Every row gives one point. A path goes straight from each point to the next, and from the last back to the first. The post is the endless flat space through its rows: a point in 2 columns, a line in 3, a plane in 4, and so on, so that a path can go around it. Count how often the path circles the post. Going back the other way cancels.
In the rows, 128 means zero.

Post:
[[ 99 119  63]
 [120 134 165]]
Path (12 x 3):
[[135 106 141]
 [136 155 155]
 [179 101  31]
 [103  54 106]
 [ 57 107 111]
 [ 41 140  93]
 [ 74  45 118]
 [148  97 121]
 [162 151 157]
 [ 99 151  99]
 [ 80 125 163]
 [110  94 134]]
Times around: 1

Post, 5 rows:
[[ 56 146 177 127  98 118]
 [111  76  78 153 133 198]
 [133 129  96 154 104 134]
 [144 154 144  69  47  90]
 [134  96  84 145 165 162]]
Path (21 x 6):
[[134 179  98  92 111 123]
 [ 69 127  62 139 123 150]
 [112 157 167  59  54  47]
 [ 82  88 138  90 137 136]
 [ 63  89 102 103 146 171]
 [111 127  68 163  98 190]
 [122 192 176 132 104 120]
 [119 140 147 158  92 165]
 [114 144  92 130  90 203]
 [ 91 134  72 148 121 144]
 [138  96  73 109 111 152]
 [128 145 130 134 155  71]
 [147  88 113 142  90 137]
 [189 110 106 152 127 169]
 [141 136  98 129 112 165]
 [102 148  70 166 185 156]
 [  7 122 156 133 190 138]
 [126 103  94 133  64 134]
 [100  66 142 101 114 162]
 [155 134 160 171 165 140]
 [100 141 148 112  83 148]]
Times around: 2

Post (7 x 8):
[[ 98 185 197 167 124 128 114 147]
 [ 93 132 123  77 101  87  93 158]
 [190 109  91  77 126 184 141  85]
 [152 153 122  94 101  83  95 122]
 [ 85 182 152 158  65 124 146 105]
 [147  92 127 175 165 150 124  84]
 [110 131 161  92 165  66 230  73]]
Path, 26 rows:
[[135 105 117  33  58 127 114  67]
 [179 126 198 143 110 103 139  92]
 [121 142 179 127 140  96  80 105]
 [ 80 146 131 169 155 198  85 115]
 [155 202 107 189 119 198 195  93]
 [107 136 134 108 115 123 160 155]
 [188 102  97  93  75 178 100 108]
 [141 132 153  47 136 121 158 107]
 [131 107 147  41 164 182 133  74]
 [ 56 129 121 137 146 135 123 126]
 [143 150 155 201 162  92 165  83]
 [133 146 160 213 124  81  88 151]
 [131 159 172 124  79  69  96 127]
 [115 139 159 119  90 127 128  55]
 [139 183 182 138 142 172 139 102]
 [ 86 162 102  97 102 105 220  69]
 [128 130 112 103 112 162 172 120]
 [174 101 133 135 128 153 128 103]
 [ 81 140 192  58  53  99 167 119]
 [127  94 114 130 116 135 109  27]
 [198 187 120  63 149  44 161  58]
 [178 137 102  88 147 105 185  76]
 [ 95 105 142 151 149 123 195 101]
 [166 185 190 144 100 128 138 107]
 [135 171 182 242  96 140  86  72]
 [147 191 198 161 168 113 123  55]]
Times around: 4

Post:
[[ 69 142 140 106  89  65 144 160  84 125 144]
 [156  96 160 104 109 110  89 165 142 174 109]
 [162  98 222 103 130 112  53 157 127 130 126]
 [116 154 133  74  89  64 144 121  72 116  88]
 [152 154 110 124 190 112 134 144  94 120 181]
 [109 128 151 103 101  78  68 120 144 126 189]
 [105 179  95 124 140 106 112 143  42 132  87]
 [188 120 163 115 185  94  79 186 150 105  99]
 [107 113  79  71 119 116 146 140 113  54 163]
 [ 87 133 101 172 122 185 163  98 153 139 108]]
Path, 23 rows:
[[101 116 103 153  84 102 100 129 110 121 187]
 [ 90 152 100 110  84 104 112 172 136  83 153]
 [123 196 120  94 133 110 125 129 115 188 145]
 [ 76 141 157 154 159  80  90 105 148 169 192]
 [175  41 166 104 144   7 126 200 186 153 201]
 [141  88 122 119 109 102  93 173 122 107 149]
 [214 115 160  30 135  92  81 154 110  69 166]
 [127 139 143  49 108 112  89 114  83  84 124]
 [170 106  95  87 153 127 141 140 139 165 106]
 [158 121 202  63 170 121 106 178  70 132 125]
 [105 110  74  74 103 121 150 222  72 150 131]
 [182 123 104  58 105  41  84 158 131 144 181]
 [147 136 186 195 159  87 128 177  74 183 164]
 [138 128 159 161 132 157  92  81  80 163  91]
 [142  99 192 133 126 109 107 199 114 134 101]
 [138 197 167 139 153 124  74 143 125 116 132]
 [104 160 107 129 158 215  38 127  93 150 123]
 [ 80  63 145 106 117 109 150 155 159 124 176]
 [100  90 114 155 146 124 145 113 119  95 112]
 [ 46 121  90 113  85  98 127 103 126 125 174]
 [153 161 141  85 163  96 127 118 101 110 106]
 [166 135 144 104 159 132 171 209 116 165  98]
 [122 143 161 142 103  63 123 228 152 130 126]]
Times around: 1

Post, 11 rows:
[[109 114 183  67 129 160 104 151 161  92 102 115]
 [125 111 177 122  98 128 128 162 114 145 118 111]
 [117  61 104 163  88  62 139  68 158 145 126 106]
 [139  68 123 121  80 118 147 151 130 149  92 130]
 [129 128 147  61 117 126  70 127 104  87  86 121]
 [161 127 104  81 146  88 102  97 151 142 155 146]
 [112 139 100 109 183 133  55 133 136 105 168 145]
 [128 120 114 143 138 210 148 124 102  86 131  78]
 [114 139 120  94 209 150  93 116 115 141 142 154]
 [104 139 140 111 108 137 109 111 146 115 131 146]
 [130 190 160 140 179 173 110 145 187 114  79 128]]
Path, 29 rows:
[[115 129 107 152 190 151 104 119  81  99 127 144]
 [180 200 144 107 249 181 126 195 124 131 125 112]
 [118  79  86  71  78 121 122 137 109 139 116 142]
 [141 136  72 155 155 150  70 161 212  85  87  86]
 [118 122 100 116 169 138 128 142 127 154  84 159]
 [124 131 130 105 148 138 112 128 109 112 115 138]
 [125 100 113 151 145  72  91  85 211 100 112 166]
 [ 97 172 148 168 113 141  87 160  81  82 116 110]
 [ 68 140 161 120 208 110  22 183 168 109 177 121]
 [ 95 104 201 121  80 139 128 137 116 142 122  88]
 [101 177 133  93  85 148 108 112 160  83 160 120]
 [ 89 172 181 119 114 128  86 135 183  76 142 117]
 [120 117 161  97 174 131 120 126  98 135 133 147]
 [149  71 151 150  95 104  97 113 186  98 125  86]
 [155  78 165  69 167 138  89 165 217 133  92 139]
 [123 137 135  98 109  99  75 123 142 102 136 163]
 [115 102 164  89 193 127  82 144 128 101 156 133]
 [184  91 160 109 101 106 114 137 159 146 139 103]
 [154 149 126 101  67 100  82  91 117 144 157 106]
 [ 91 162 121 158 125 128 120 103 145 138 151 121]
 [134 184 144  83 141 150 129 159 105 129  82 187]
 [140 123 117 133 142  53 105 143 160 151 122 114]
 [126  89 144  60 142  97 127 150 116 167  68 140]
 [132 112 119 128 120 107 130 101 126 100 120  95]
 [121 113 179  79 133 199 114 117 125  70 110 136]
 [161 145 114 106 151 134  73 166 122 135  75 155]
 [164 157 134 157 148 136 122 110 164 119 108 120]
 [120 102 147  97 144 166 168  70 165 101 169 120]
 [176  99 178  56 119 140 138 112 131 143 103 142]]
Times around: 1

Post:
[[170 155 166 136 125 112 208 128 134 114  79 131 112 111 133 184  74  84]
 [154 100 158  89 152  79 166 200  95 164 109 136 135  76  90 104  94 176]
 [114 121 102 171 154 186 165 139 105 102 188 131 127 103  83 159  61 160]
 [127 153 123 185 153  67 180 174 115  95 125  74 194  47 191 131 153 178]
 [100 121 112 110 101  60 116 211  79 100 139  88 134  87 129 120 129  97]
 [123  87  54 139 122 151 168 189  30  93  95 153  88 113 127  72 142 137]
 [118 108 145 118 139 100 132 135  81 178 148  69 122  91 156 137 167  98]
 [143 157 127 115 120 180 159  90 121 108  95 104 151  47 122 186 151  66]
 [108 155  86 163  42 126 189 162 136 155 183  86 147 147  68 152 154 158]
 [151  93 148 104  81 132  26 141 154 210 144 161 127 162  91 137 106 159]
 [ 79 162 141  96 135 126 116 183  90  93 164  79 139 142 116 137 120 182]
 [169  59  95  84 166 161 117 180 213 154  43  74  81 166 129  98  87 156]
 [128 150  89  49  58 141 249  86 127  64 187 216  70 155  77 118  76  91]
 [ 51 155 111 138 163  84 135 149 127  82 109 129 187  97 121 150 169  82]
 [113 148 113  91 101 142 161 170  22 158 120 128 163 100 204 112 108  84]
 [145 135  96  92 155 165 134 174 112 170 197 123  92  93 115 207 189  76]
 [ 87 151 155 149 136 165 122 186  97  71 182 130 184 132 120  79 114 129]]
Path, 27 rows:
[[152 155 105 193 107  87 128 160  83 187 174 109 204  96 133 156 177  70]
 [115 132  66  76 122 143 183 130  85  66 129  96 109  68  87 188  95 128]
 [100 148 164  90 185 103  91 146 122 111 166 127 164 119 137 197 169 133]
 [131  72 129  95 194  90 129 148  97 166 138 100 149  60 105 135 164 104]
 [133 114 156  32 129 146 118 153 132 115 180  82 109 100  92 174 105 131]
 [102 143 103 150  99 174 176 177 133  87 121 113 167  82 117 163  69 123]
 [109 130  97  73 141 146  70 139  78  96 181 147  72  90 155 126 168 126]
 [104 139  95 142 138 120 144 163 120 136 164 116 145  76  71 155  85 104]
 [148 108  71 111 150 104 202 142 103 129  71 141 139 106 136 101 130 163]
 [119  99 107 106 165 138 167 134  83  74 129 100  73 108 102 158 145 149]
 [101  78  93 165  87  82 134 174  63 167 108 113 190  97 178 149 108 143]
 [106 128 121 120 180 136 175 161  88  87 164 123 175  94 149 124 146  48]
 [128 119 102 107  89 151 142 124 117 123  71 132 176 131 151 154 112  85]
 [154  96 111 127  87 184 165  78 105 159 124 113 166  44 112 153 150 178]
 [103 157 174 137  81 211 115 166  95 145 164 127 125 131 119 129 130 123]
 [ 75 219 127 146  94  95 150 166 120 142 189 107 130 134 181 147 125 139]
 [119 163  70 204 119 134 242 123 102 104 114  81 118 123 131 121 136 121]
 [117 170 110 120 140  85 144 212  70 137 157 140 181 128  90 152 169 135]
 [111 115  77  95 122 172 170 181 116 176 201  96 138 152 142 138 127  79]
 [121 164  92  28 125 128 180 177 114 189 151 117 161 113 111 154 195  80]
 [194 130  78 124  98 135 158 167 179 181  83 107 174  91 157 176 134 134]
 [130 116 156 153 131 125 135 157 122 122  93 134 158 116 131 132 140 105]
 [ 65 148 151 107  86 142 150 127  48  58 132  55  75 133 158 136  74 124]
 [131  96 131  80 155 112 107 188 127 193 105 134 128 117 153 220 169 129]
 [ 97 113  93  96 147 133 184 212 160 105  99 127 127 115 107 121  53 141]
 [ 62 154  89  12 166 179 162  93  71  96  91 126  27  72 129 144 132  95]
 [155 148 106 198 126 118 150 153 120 155 155 167 139 129 119 112 114 160]]
Times around: 3

Post, 17 rows:
[[112 154 120 154 183  98 176 144  72 130 129 127 102 181 164 105  99 111]
 [ 59 142 163 133  64 122  82 150 154 126 138 122 119  86 179 108 135 153]
 [149 107 111  96 124 120  65 105 176 114 141 143 131 134 123  96 157 177]
 [123 165 116 137 130  73 144  97  44  96 157 126 137 131  88 124  88 102]
 [128 125 154 180 154 106 162 105 104 160 131 120 147 107 122  80 101 105]
 [ 94 136 133 120  75 162  94  89 141 168 125 131 116 142 118 102 185 158]
 [ 88 136 124 107  69 136 143 108 170 167 139 187 150 116 147 116 120 189]
 [151 177 107 185 149  99 148 109  79 138 114 131 131 148 140 132  80  41]
 [ 81  80 136  99 108 114 133  90 168 143 123 137  77 115  84 142 129 157]
 [112 153 135  85 158 119 124  84 131  86 100 180 140 137 105  99 172  89]
 [151 206  82 167 167  81 175 131  79 130 151 143 108 134 111  48 143  78]
 [160 170 105 180 165 115 186 171  58 105 132 157 161 105 129 129 129  80]
 [135  77 144 114 105 180 137  93 185  85 145 160 100 130 111  74 154 137]
 [ 97 150 183 169  60  65 124  90 166 144 133 164 151 134 158 139 170 169]
 [103 157 193 139  58 120  97 161 171 146 184 118 166 179  97 135 131 136]
 [114 138  88 162 193 123 149  94  91 123 198 135 156 125 135 121 114  66]
 [110 113 166  67  71 121 130 107 185 142 142  86 145 115 147 129 179 156]]
Path (30 x 18):
[[152 120 138 102 114 145 146 167 160 102 220 103 127 110  92 149  73 104]
 [119 149 139 153 132   7 135  51  58 148 103 111 104 110 108 141 170 125]
 [ 91 123 108 128  88  93 145  93 107 150 155 133 112  98 148  86 132 186]
 [136 187 101 228 109  82 206 103  91 184  85 174 143 126 139  73 162 125]
 [ 62 140 134 108 101 109 192  95 164 154 166  98 106 100 157  81 207 170]
 [120 121 163 145 128 141  81 154 114  98 130  55 139 129  77 134 160 111]
 [ 88 144 166 155 141  92 157 140 107 107 108 141  46 118 125 142  71 122]
 [120 181 191  93  74  59 208  87  94 179 139 130 121 169  83 192 163 110]
 [180 128  94  98 162 116  84 194  74   8 193 126 157  63 112 121  93   8]
 [ 89 118 128  93 130 159 191  84 157 147 132 184 193 153 152  68 150 135]
 [105 122 162 175  67 103 114  50 220 154 111 114 155 183 178  80  75 138]
 [139 127 153 137 157 132 153 183 128 131 109  89 151 199  83 130 100 142]
 [ 64  82 110 213 119 111 196  48 121 149 151 168 100  73 104  92 122 188]
 [106 156 137 117  87 102 179 141 166 205 156  83 110 108  85 111 164 166]
 [136 226 175 156 107 101 111 169 150 111 155 145 123 188 163 106 168  84]
 [121 153 124 114 164 139 184 140 149 180 144 174  96 122 166  64  97 163]
 [153 133 131  92 171  72 172  62 107 114  93 135 115 144 182 211 131 128]
 [ 95 145  99 167  97 151 133 121  42 185 157 149  91  59 166  48 134 187]
 [ 11 144  78  85 116 112 175  47  83 193 161 197 142 141  62  87 114 131]
 [193 155  97 212 197  70 136 186 128 124  13 191 156  12 166  90 169  88]
 [114 163  96 141 126 189 113 179 162 181 181  92 156 156 140  98 152 113]
 [121 138 176 112  94  36 149  79 162 102 110 141 233 154 104 142 139 142]
 [ 65 158 118 164 158 101 113  24  91 133 216 104 159 113  72 100 175  78]
 [ 70 135 208 171 119 174 146  94 167 171 113 169 120 162 150 112 168 132]
 [141 132 189 126 128 115  97  95 135 159 133 127 117 177 108 111 144 116]
 [144 119 137 112 108 139  64  64 171 122 186 148 181 136  41 111 107  70]
 [ 68 140 123 113  94 156 158 137 104 116  94 141  99 218 134 154 150 101]
 [106 125  81  99 105 123 144  86  62 130 124 113 164  67  84 114  89 101]
 [125 153 104 120 154 119 142 124 181 100 125 121  99 188 114  36 188 106]
 [ 98 134 125  88 104 193  99 114 180 168  53 181 151 107 209  87 167 200]]
Times around: 4
